Each point is reached from the start by the listed moves, each made once or not at all, plus a little noise. Is the number of moves made odd or even? Then give how often each move was made.
(in the rows, 128 means zero)

Moves:
(1): [179 145 100]
(2): [121 177 156]
Start: [134 157 104]
Points:
[131 158 106] -> even (0, 0)
[127 204 131] -> odd (0, 1)
[183 174  78] -> odd (1, 0)

Moves:
(1): [198 141 110 111 138 132 121 136 123 111]
(2): [108 200 127 123 118 147 133 117 132 137]
(3): [146 136 175 134 133 131 134 128 136 135]
(4): [128 129 127 191 128 131 112 133 154 141]
(5): [119 144 128 123 175 121 130 125 129 127]
(6): [121 116 137 135 137 185 114 126 102 113]
(7): [142 120 115 136 134 140 162 115 129 144]
(8): [108 135 115 141 123 126 152 198 111 113]
Start: [140 140 156 109  89 131 108 128 121 141]
Points:
[211 176 156 176 156 145 152 199 136 143] -> even (1, 0, 1, 1, 1, 0, 1, 1)
[168 244 181 108 148 208 123 189  86 110] -> even (1, 1, 1, 0, 1, 1, 0, 1)
[217 180 182  92 158 136 105 130 121 129] -> odd (1, 0, 1, 0, 1, 0, 0, 0)
[124 139 167 111 145 187  93 121  97 122] -> even (0, 0, 0, 0, 1, 1, 0, 0)
[188 249 156 115 140 160 174 180 113 138] -> even (1, 1, 1, 0, 1, 0, 1, 1)
[120 222 136 103 132 154 149 100 124 167] -> odd (0, 1, 0, 0, 1, 0, 1, 0)

Moves:
(1): [186 119 121 113 117 112 130 131 122 138 132 123]
(2): [136 175 125 130 123 126 133 145 127 123 121 133]
(3): [124 136 178 112 133 131 133 118 113 148 133 115]
(4): [148 123 144 181 122  90 121 114 129 114 136 128]
(5): [127 131 140 130 182 121  90 164 115 106 108 154]
(6): [148 141 133 120 131 179 121 113 136 121 129 140]
(7): [139 130 129 122 142 121 175 138 148 110 130 132]
(8): [127 105 138 139  87 150 129 171 141 111 128 126]
(9): [124 133 135 119 130 117 122 128 176 129 102 127]
(10): [115 125 125 162 150 152 145 133 132 189 134 117]
(11): [130 150 133 119 146 120 124 142 139 126 186 118]
(12): [125 125 127 118 124 139 140 124 147 148 137 196]
Start: [ 85 154 132 140 165 143 135 110 116 115 159 132]
Points:
[155 164 166 141 229 189 149 207 200 126 188 145] -> even (1, 0, 0, 0, 1, 1, 1, 1, 1, 1, 1, 0)
[180 185 217 151 157 168 103 170 123 103 160 228] -> even (1, 1, 1, 1, 1, 1, 0, 1, 0, 0, 0, 1)
[115 218 213 109 213 204 156 203 157  87 209 223] -> even (0, 1, 1, 0, 1, 1, 1, 1, 0, 0, 1, 1)
[105 227 144 128 249 118 142 187 130  68 190 163] -> even (0, 1, 0, 0, 1, 0, 1, 0, 0, 0, 1, 0)
[147 120 163 216 184 119 104 185 159 143 130 142] -> even (1, 0, 0, 1, 1, 0, 0, 1, 1, 1, 0, 0)
[181 151 157 167 203 143  98 119 127 105 159 236] -> odd (1, 0, 0, 1, 1, 1, 0, 0, 0, 0, 0, 1)

Moves:
(1): [170 129 132 156 129 137 131 117 139 130 137 113 129 128 120 112 120 128
 132 126 127 121 128 138 125 122 142]
(2): [127 154 113 134 111 124 138 130 122 138 133 118 143 121 144 120 137 130
 116 116 115 121 123 134 160 137 143]
(3): [117 129 163 143 115 138 111 117 141 128 124 131 126 140 129 115 133 133
 122 138 122 114 117 142 128 133 115]
(4): [120 108 114 159 127 139 117 124 124 129 129 136 134 127 127 121 135 119
 114 116 134 122 120 122 133 141 136]
(5): [122 124 144 134 162 141 129 125 119 127 131 129 125 129 118 135 133 133
 125 138 112 136 124 119 115 118 143]
(6): [119 134 123 121 129 160 126 138 124 123 132 135 118 124 127 123 108 133
 138 125 136 122 136 144 129 133 144]
(7): [122 119 140 130 134 137 179 116 152 120 140 128 128 141 156 135 127 143
 131 138 117 146 115 123 124 138 128]
(8): [134 125 144 127 124 134 132 172 130 144 128 131 129 141 127 125 129 130
 126 119 133 136 137 134 135 141 136]
(9): [130 136 102 140 128 125 103 139 167 121 118 118 124 139 147 121 145 140
 134 131 121 148 131 113 130 122 127]
(10): [126 118 121 124 119 142 123 122 120 154 131 120 113 130 136 134 138 132
 136 128 122 127 124 121 126 137 131]
(11): [117 125 120 122 124 121 120 122 138 118 168 132 133 121 104 147 116 129
 131 123 112 100 126 127 126 146 128]
(12): [151 128 130 109 106 135 128 117 132 136 127 156 129 141 117 135 162 150
 111 105 118 142 128 128 122 124 124]
(13): [126 120 127 118 136 129 123 129 143 139 108 123 160 121 128 121 140 124
 133 141 140 128 133 124 131 132 147]
(14): [113 131 117 130 119 122 132 109 124 138 139 102 139 162 115 115 123 116
 139 115 120 143 134 135 116 131 154]
(15): [149 121 116 107 131 126 115 136 119 125 134 138 128 141 157 119 123 114
 131 113 113 122 128 116 128 137 121]
(16): [132 151 139 139 115 136 112 122 122 119 121 120 150 145 123 176 125 118
 117 135 144 132 110 119 110 139 114]
(17): [141 133 129 122 125 145 138 126 107 100 143 113 138 118 127 130 163 125
 130 136 145 136 134 139 145 126 131]
(18): [128 118 151 137 130 106 106 125 119 101 134 133 135 126 138 115 117 168
 137 125 145 121 111 117 127 132 130]
(19): [120 130 128 145 141 114 138 132 117 116 125 151 146 114 122 130 119 141
 170 122 111 130 132 135 123 121 107]
(20): [135 124 120 128 120 115 121 130 119 127 128 150 117 139 131 123 126 129
 126 167 128 124 118 128 121 121 134]
(21): [125 142 134 124 142 129 137 129 136 128 128 140 120 141 129 126 129 119
 138 123 146 117 120 118 142 127 129]
(22): [129 140 126 126 138 130 120 130 126 146 141 127 140 100 121 104 120 107
 132 145 144 172 122 117 118 139 123]
(23): [115 131 137 140 117 114 129 126 128 139 140 148 135 142 153 139 116 120
 124 141 129 126 178 117 151 127 121]
(24): [124 125 122 128 158 114 117 131 143 163 118 123 110 128 145 135 136 133
 135 115 136 146 128 186 111 136 128]
Start: [110 126 113 132  94 151 111 103 145 116 110 139 120 132 137 166 112 153
 124 128 124 101 148 113 131 124 157]
Points:
[126  85 111 176 152 121 103  47 162 182 190 211 164 189 178 131 112 182
 195 134 109 149 138 107  90 179 206] -> odd (1, 0, 0, 1, 1, 0, 1, 0, 0, 1, 1, 1, 1, 1, 1, 0, 0, 1, 1, 1, 1, 1, 1, 1)
[106 114 127 175 117 138  62 127 114 104 155 177 135 157 134 220 130 193
 181 127 174  77  97 154 127 184 153] -> odd (0, 0, 0, 1, 0, 0, 0, 1, 0, 1, 1, 0, 0, 0, 0, 1, 1, 1, 1, 1, 1, 0, 0, 1)
[166 120 113 192  34 218  89  69 176  96 169 163 131 186 249 121 173 224
 117 104 101 103 151 103 195 173 188] -> odd (1, 1, 1, 1, 0, 1, 1, 0, 1, 1, 0, 1, 0, 0, 1, 0, 1, 1, 0, 0, 0, 0, 1, 0)
[150 155  58 101  66 195  87 104 111 106 196 204 141 124 140 132 152 122
 111 117 139 103 119 104 170 176 190] -> even (0, 1, 0, 1, 0, 1, 0, 0, 0, 0, 1, 1, 0, 0, 1, 0, 1, 0, 0, 1, 1, 1, 0, 0)
[103 142  97 169 126 168  43 123 171  93 102 156 162 138 220 103 157 194
 184  97 155  89 128 170 179 163 174] -> even (0, 1, 1, 1, 0, 1, 0, 0, 1, 0, 0, 0, 1, 0, 1, 0, 1, 1, 1, 0, 1, 0, 0, 1)
[ 78  80 131 207 143 152  75  77 178  82 168 162 105 149 184 167 158 246
 184 171  95 119  93 147 103 155 160] -> even (0, 0, 1, 1, 1, 0, 1, 0, 1, 1, 1, 0, 0, 0, 0, 0, 1, 1, 1, 1, 0, 0, 0, 1)
[165 150 111 166 114 210 105  89 173 137 149 183 153 169 198 193 109 175
 170 144  82 190 168  62  97 149 144] -> even (1, 0, 0, 0, 1, 1, 1, 0, 1, 1, 0, 1, 0, 0, 1, 1, 0, 0, 1, 0, 0, 1, 1, 0)
[104 142 189 131  90 183  81 118 197 132 161 177 141 163 143 196 110 214
 126 117 151 148  92 166  85 208 149] -> even (0, 0, 1, 0, 0, 1, 1, 1, 0, 0, 1, 1, 0, 0, 0, 1, 0, 1, 0, 0, 0, 1, 0, 1)
[157 159 150 192  89 184 128 108 189  77 141 111 163 231 180 158 145 153
 188 113 119 142 123 114 128 154 151] -> odd (1, 0, 1, 0, 0, 0, 1, 1, 1, 0, 0, 0, 0, 1, 1, 1, 1, 0, 1, 0, 1, 0, 0, 0)
[123 149  82  99  83 166 119 114 150 184 179  99 184 178 191 184 149 115
 147 151 129 175 116 148 117 220 210] -> odd (0, 1, 0, 0, 0, 0, 1, 1, 0, 1, 1, 0, 1, 1, 1, 1, 1, 0, 0, 1, 0, 1, 0, 1)

Moves:
(1): [140 129 129 126 125 129 142 111 126 129 124 132 125 121 127 132 130 130
 126 125 132 120 124 113 125 126]
(2): [104 148 134 122 127 127 133 148 122 118 125 120 118 129 143 133 126 134
 139 121 134 123 134 126 108 148]
(3): [129 129 133 127 108 137 123 126 129 126 121 137 133 130 131 131 119 138
 125 134 129 118 132 133 116 129]
(4): [134 131 125 156 135 115 133 148 134 140 121 133 138 147 135 127 127 129
 122 117 118 143 131 124 128 119]
(5): [119 129 152 124 149 132 115 124 135 125 145 119 133 151 136 125 130 124
 144 130 123 112 146 128 110 145]
(6): [119 133 131 108 125 151 134 134 139 136 120 122 118 131 129 139 133 123
 132 121 140 109 117 132 149 128]
(7): [115 141 133 113 137 135 145 125 112 130 132 140 140 135 127 142 126 118
 128 134 131 131 116 124 133 136]
(8): [140 122 141 115 138 124 124 142 114 117 147 135 138 118 122 135 113 137
 134 123 134 121 124 113 133 124]
(9): [115 133 134 138 128 121 133 127 139 117 123 127 119 135 125 141 127 126
 127 140 131 130 118 126 128 121]
(10): [128 114 136 124 125 114 118 134 140 136 135 143 132 124 121 112 141 131
 117 131 132 124 133 117 125 136]
(11): [125 125 125 127 122 134 137 118 134 130 140 130 129 115 126 129 134 133
 127 137 127 126 134 119 134 119]
(12): [147 124 100 136 136 122 112 123 126 120 123 139 114 127 134 138 127 135
 120 146 139 123 154 119 122 128]
(13): [124 143 113 128 125 131 139 128 144 119 114 118 142 130 136 129 143 124
 119 135 137 124 121 146 118 126]
(14): [129 119 127 126 127 122 126 126 128 111 128 126 128 135 123 131 128 138
 126 109 118 133 136 131 138 136]
(15): [128 115 125 134 117 123 126 120 128 130 128 128 122 127 153 131 127 138
 110 134 130 127 121 131 112 128]
(16): [140 126 144 115 119 129 140 145 130 138 130 115 124 129 125 143 133 107
 119 135 126 135 136 146 118 129]
(17): [111 128 134 137 133 127 132 133 106 122 132 118 134 150 125 122 146 134
 131 138 136 114 130 126 123 138]
(18): [126 127 128 141 134 128 125 130 137 138 111 116 138 115 125 155 133 140
 129 136 124 128 123 132 132 140]
(19): [132 106 129 128 127 125 130 128 129 122 128 138 129 122 131 133 121 122
 150 122 115 133 125 123 139 124]
(20): [137 128 115 133 116 118 127 132 133 131 123 117 126 147 132 131 119 133
 131 142 123 143 123 121 121 137]
(21): [123 128 124 128 128 123 134 119 127 132 135 129 136 134 124 129 123 119
 135 126 153 137 137 128 135 128]
(22): [138 130 124 121 140 119 135 135 135 140 119 129 127 133 126 135 130 135
 141 129 128 153 127 142 129 115]
(23): [129 126 130 128 135 113 133 134 130 132 114 119 136 138 142 111 115 129
 124 132 127 136 146 134 127 122]
(24): [131 124 121 137 120 122 134 118 124 128 137 133 124 132 132 118 115 134
 123 133 122 106 127 132 127 135]
Start: [153 124 127 112 133 115 130 112 110 127 140 127 175 139 142 153 118 131
 130 136 152 128 128 117  94 129]
Points:
[ 96 138 166 121 141 111 188 159 131 116 106  96 190 222 200 238 133 143
 150 155 146 100 123 169  56 178] -> even (0, 1, 1, 1, 1, 1, 1, 0, 1, 0, 0, 0, 1, 1, 1, 1, 1, 1, 1, 0, 0, 1, 0, 1)
[164 125 110 123 111  96 181  99 130 154 116  79 197 159 164 214 151 148
 117 198 190 152 126 141  63 139] -> even (1, 0, 0, 0, 0, 0, 0, 0, 0, 0, 1, 0, 1, 0, 1, 1, 1, 1, 0, 1, 1, 1, 0, 0)
[127 140 110 135 183  93 140 130 122 103 123 128 211 182 173 217 120 130
 162 129 162 134 170 125  78 180] -> even (0, 1, 0, 1, 1, 0, 1, 0, 0, 0, 0, 1, 1, 1, 0, 0, 0, 1, 1, 0, 1, 0, 0, 0)
[121 102 152 113 103 119 184 127 108 127 141 132 189 196 158 218 129 122
 125 149 167 130 121 122 114 124] -> even (0, 0, 1, 1, 0, 1, 1, 0, 1, 0, 1, 0, 0, 1, 1, 1, 1, 0, 1, 0, 1, 0, 0, 0)
[158  82 178  64 123  99 119 175 145 131 136 107 177 164 171 225 107 164
 166 140 148 121 141 126  56 187] -> odd (0, 1, 1, 0, 1, 1, 0, 1, 0, 1, 0, 0, 0, 1, 1, 1, 0, 1, 1, 1, 0, 1, 0, 0)
[126 146 143 119 134  70 168 152 123 118 121  61 171 230 213 163 118 141
 132 196 159 118 150 167   7 168] -> odd (0, 1, 0, 0, 1, 0, 0, 0, 1, 0, 0, 0, 1, 0, 1, 1, 1, 0, 0, 1, 0, 1, 1, 1)
[156 140  98 108 148  77 178  92  92  79 136 123 203 182 148 182 114 151
 123 186 204 126 156  80  95 137] -> even (1, 0, 0, 0, 0, 0, 1, 1, 1, 0, 1, 1, 1, 1, 0, 0, 1, 0, 0, 1, 1, 0, 1, 0)
[ 93 155 149  81 124 147 152 138 103 106 127 102 196 211 182 186 122 127
 177 163 166  83 123 126  53 189] -> odd (0, 1, 1, 0, 1, 1, 1, 0, 0, 0, 0, 0, 1, 0, 0, 0, 1, 0, 1, 1, 0, 0, 0, 0)
[156  98  98 118 123  79 149 128  94  78 133 133 181 162 204 161  96 201
 136 164 165  97 175 132  61 141] -> odd (0, 1, 1, 0, 0, 0, 0, 1, 0, 0, 1, 1, 1, 1, 1, 0, 1, 0, 1, 0, 0, 1, 1, 1)
[159 128 146 129 143  70 211 145 105 140 107 122 235 187 155 217  94 131
 145 177 174 138 124 140  83 118] -> odd (1, 0, 1, 1, 0, 0, 1, 1, 1, 0, 0, 0, 1, 0, 0, 1, 1, 1, 1, 0, 1, 1, 1, 1)
[155  78  98 118  96  80 146  95 150 108 150 128 192 148 162 155 128 147
 122 151 164 158 134 109  93 139] -> even (0, 0, 0, 0, 0, 0, 0, 0, 0, 1, 1, 0, 1, 1, 1, 0, 0, 0, 1, 1, 1, 0, 0, 0)
[111 109 162 114 131 134 140 102 134 102 148 105 209 160 167 214 125 153
 158 174 194  71 122 118  87 143] -> even (0, 0, 1, 0, 1, 1, 0, 1, 1, 0, 1, 0, 1, 0, 1, 0, 1, 1, 1, 0, 1, 0, 0, 0)

Moves:
(1): [121 152 141 143 155 108 123 135 131 134 138 124 131 132 124 106 132 140
 140 142 119 148 120 152 107 129 123]
(2): [127 132 114 122 133 116 127 129 134 130 147 118 130 134 120 128 130 125
 126 117 140 123 137 133 127 123 133]
(3): [141 142 108 126 127 144 129 122 118 132 132 123 115 134 124 115 153 142
 138 126 128 130 130 142 120 118 117]
(4): [106 140 122 148 130 133 111 150 142 123 135 137 123 164 143 105 135 115
 143 124 110 112 168 165  95 131 111]
(5): [125 129 112 131 114 111 115 128 131 135 112 123 122 143 130 123 132 128
 131 139 128 131 131 136 126 132 118]
(6): [120 125 126 121 117 115 127 126 143 106 116 125 128 141 123 148 162 114
 123 133 153 141 130 101 143 129 123]
(7): [131 129 121 118 107 126 138 129 128 117 126 125 125 122 126 133 119 125
 124 131 130 124 112 110 119 128 133]
(8): [121 141 111 135 139 142 124 131 123 142 121 138 131 138 126 145 131 142
 127 138 156 125 134 127 147 137 133]
(9): [120 126 136 115 126 136 122 133 140 129 118 139 114 128 118 151 148 113
 127 129 137 134 142 128 134 139 110]
(10): [110 121 118 145 133 114 122 125 134 118 143 124 119 141 127 134 142 122
 118 136 131 143 156 165 122 128 117]
(11): [120 139 126 114 104 152 115 142 128 138 108 121 138 132 132 129 131 124
 119 144 127 108 116 120 130 144 126]
(12): [127 127 125 131 136 118 135 135 123 128 118 122 143 125 127 138 122 127
 122 125 124 121 127 119 131 135 121]
(13): [119 113 137 132 140 140 134 120 139 144 135 113 115 144 133 127 136 117
 136 114 123 139 149 121 112 115 109]
(14): [125 150 126 130 143 122 124 128 136 120 136 126 133 136 126  85 125 142
 124 123 130 127 131 133 117 139 127]
(15): [128 142 127 139 144 123 139 107 121 123 160 106 123 138 130 118 121 146
 140 122 112 115 118 149 123 123 119]
(16): [107 138 122 142 138 100 117 135 100 149 122 115 122 110 125 125 132 120
 125 116 112 111 117 110 120 139 128]
(17): [123 126 120 115 121 139 126 123 130 127 122 135 141 132 146 127 124 130
 128 135 136 123 129 123 133 120 119]
(18): [134 140 130 107 132 135 142 112 121 131 140 127 134 137 133 138 129 121
 118 134 123 126 129 127 132 144 127]
(19): [135 130 128 132 119 130 131 131 140 124 126 123 130 130 125 116 136 124
 137 135 146 128 144 117 135 122 119]
(20): [121 134 141 114 119 129 125 115 108 126 136 108 133 130 150 133 113 133
 131 107 105 133 124 126 113 129 126]
(21): [129 116 132 126 144 130 124 143 138 123 128 136 116 132 129 122 134 119
 128 136 147 136 138 134 131 135 129]
(22): [132 115 130 124 131 139 113 117 123 139 129 129 131 121 137 131 127 118
 137 119 123 140 116 131 113 145 125]
(23): [123 121 134 137 127 130 145 138 144 140 126 129 128 120 126 133 140 140
 137 130 137 121 141 134 140 128 133]
(24): [128 105 107 119 130 132 110 137 132 123 129 138 126 137 124 127 130 137
 132 146 146 118 142 109 122 120 131]
Start: [147 130 120 140 131 121 134 107 142 143 136 111 110 138 143 139 105 130
 124 134 130 131 118 119  91 155 167]
Points:
[ 93 145  58 139 112  93 142  95 195 131 147  90  87 193 134 198 173 138
 125 159 210 129 170 144 123 161 125] -> even (0, 1, 0, 0, 1, 1, 1, 1, 1, 1, 0, 0, 0, 0, 1, 0, 1, 0, 0, 0, 0, 0, 1, 0)
[ 78 166 111 158 153  98 118  84 176 130 184  64  70 215 154 114 179  78
 137 115 127 134 195 142  22 203  81] -> even (0, 0, 0, 1, 0, 1, 1, 0, 1, 1, 0, 0, 1, 1, 1, 1, 0, 1, 1, 0, 0, 1, 0, 0)
[ 73 214 100 144 149 120  80 133 108 180 119  80 153 172 199  86  88 146
 141 128  92  94 104 123   7 217 128] -> odd (1, 0, 0, 1, 0, 0, 1, 1, 0, 0, 1, 1, 0, 1, 0, 1, 1, 0, 0, 1, 0, 1, 0, 0)
